Rows are points. A path goes straight from each point to the next, and from the last back to the first. The post is the endless flat space through its rows: a point in 2 columns, a line in 3, a plane in 4, and so on, so that a path can go around it. How many times does the path go around the post? Going back the other way cancels.

Post (1 x 2):
[[-0.51 -0.78]]
Path (14 x 2):
[[-0.37 -3.43]
 [-1.93 -1.52]
 [-3.54  0.58]
 [-2.76 -2.49]
 [ 0.10 -2.83]
 [ 3.32 -1.52]
 [ 0.76 -0.39]
 [ 1.71 -2.06]
 [-0.43 -1.93]
 [-2.41 -1.09]
 [-2.64  1.71]
 [ 0.25  1.39]
 [ 1.76  0.18]
 [ 1.33 -1.78]]
Times around: 1

Post (3 x 4):
[[-1.61  2.09  1.59 -1.03]
 [-0.74  1.95 -0.72  0.28]
 [ 2.74 -3.64 -1.19 -0.80]]
Path (25 x 4):
[[-0.64  0.91 -2.56 -1.50]
 [ 0.82 -0.78  1.32 -2.29]
 [ 1.56  2.39  2.12  1.37]
 [-0.48  0.00  3.08  0.46]
 [-1.15  0.64 -2.15  1.22]
 [ 0.33 -2.93 -2.88  1.34]
 [ 0.58  0.40  0.86  1.98]
 [ 1.84 -0.22  2.51 -0.80]
 [ 1.20  0.47  3.87 -5.15]
 [-2.66  3.41  1.40 -1.79]
 [-2.49  2.45 -2.19  0.86]
 [ 1.75 -4.29 -0.63  0.54]
 [ 0.40 -1.28 -0.54  2.34]
 [-2.12 -1.95  2.00 -1.49]
 [-0.23 -2.87  0.64 -3.37]
 [ 0.39 -0.06 -1.42 -1.54]
 [-3.40  1.38 -0.19 -2.66]
 [-2.92  2.58 -0.91  0.33]
 [-2.06 -1.39 -1.58 -2.07]
 [-1.10  1.58 -1.17 -0.98]
 [ 0.33 -0.52  2.76 -3.15]
 [ 1.52  1.81  1.04  0.56]
 [ 2.96 -1.28  1.50  2.28]
 [-2.26  0.47  1.84 -0.57]
 [-2.50 -0.20 -0.60 -1.94]]
Times around: 1

Post (5 x 6):
[[-1.33 -0.92 -0.52  0.28  1.29 -1.57]
 [ 1.88  1.19  1.06  2.01 -1.03 -3.52]
 [ 1.65  0.48  0.11 -1.26  0.29 -0.07]
 [-0.88  0.07 -1.87 -1.33 -0.59  1.87]
 [-0.48  0.15 -1.87 -4.28 -1.33  1.16]]
Path (27 x 6):
[[-1.24 -0.48 -2.36 -2.09 -1.56 -1.36]
 [-0.98  0.54 -2.02  1.09  0.95  1.99]
 [-2.15  0.57 -0.88 -1.40  1.25  2.73]
 [ 3.21  0.93  2.26 -3.87 -1.62 -3.11]
 [ 1.27  0.65 -0.33  1.71 -2.19 -1.31]
 [-2.74 -1.43 -4.67 -6.14  1.92  1.16]
 [-0.38  1.02 -2.25  2.90 -2.84 -3.21]
 [-0.70 -1.43 -1.58 -0.28  0.76 -1.96]
 [-1.12 -1.01 -1.08 -2.44  2.04 -1.91]
 [-0.69  2.27  0.87  0.22 -1.04 -2.09]
 [ 2.15  1.73  1.87  0.62 -4.33 -1.63]
 [-1.32 -1.56 -1.30 -2.88  0.65  0.46]
 [-0.97  0.33 -4.10 -1.10 -1.93  0.74]
 [-0.57  2.00 -2.74 -3.98 -2.44 -0.43]
 [-1.77 -0.12  1.08 -1.13  2.08  0.88]
 [-0.54 -1.19  0.87 -0.63 -1.66 -2.63]
 [-0.52 -1.58 -2.39  0.22 -1.85  1.70]
 [-1.32 -0.05 -3.15  0.44 -0.85 -0.66]
 [ 1.99  0.35 -0.95 -2.49  0.10  0.85]
 [ 2.43  2.81 -1.04 -2.14 -1.20  0.79]
 [-1.46 -0.59 -2.56 -4.39 -2.34 -2.74]
 [-0.72 -0.63 -0.39 -0.60 -1.33 -3.41]
 [-1.44 -1.54 -3.69 -3.75 -0.95  0.31]
 [ 4.78  1.91  0.05 -0.66  1.02  1.16]
 [ 2.43  3.70  0.83 -0.47 -1.07  0.20]
 [-2.03 -0.29  0.38  1.19 -0.41 -1.23]
 [-2.99 -2.00 -2.64 -0.32 -2.03 -0.44]]
Times around: 4
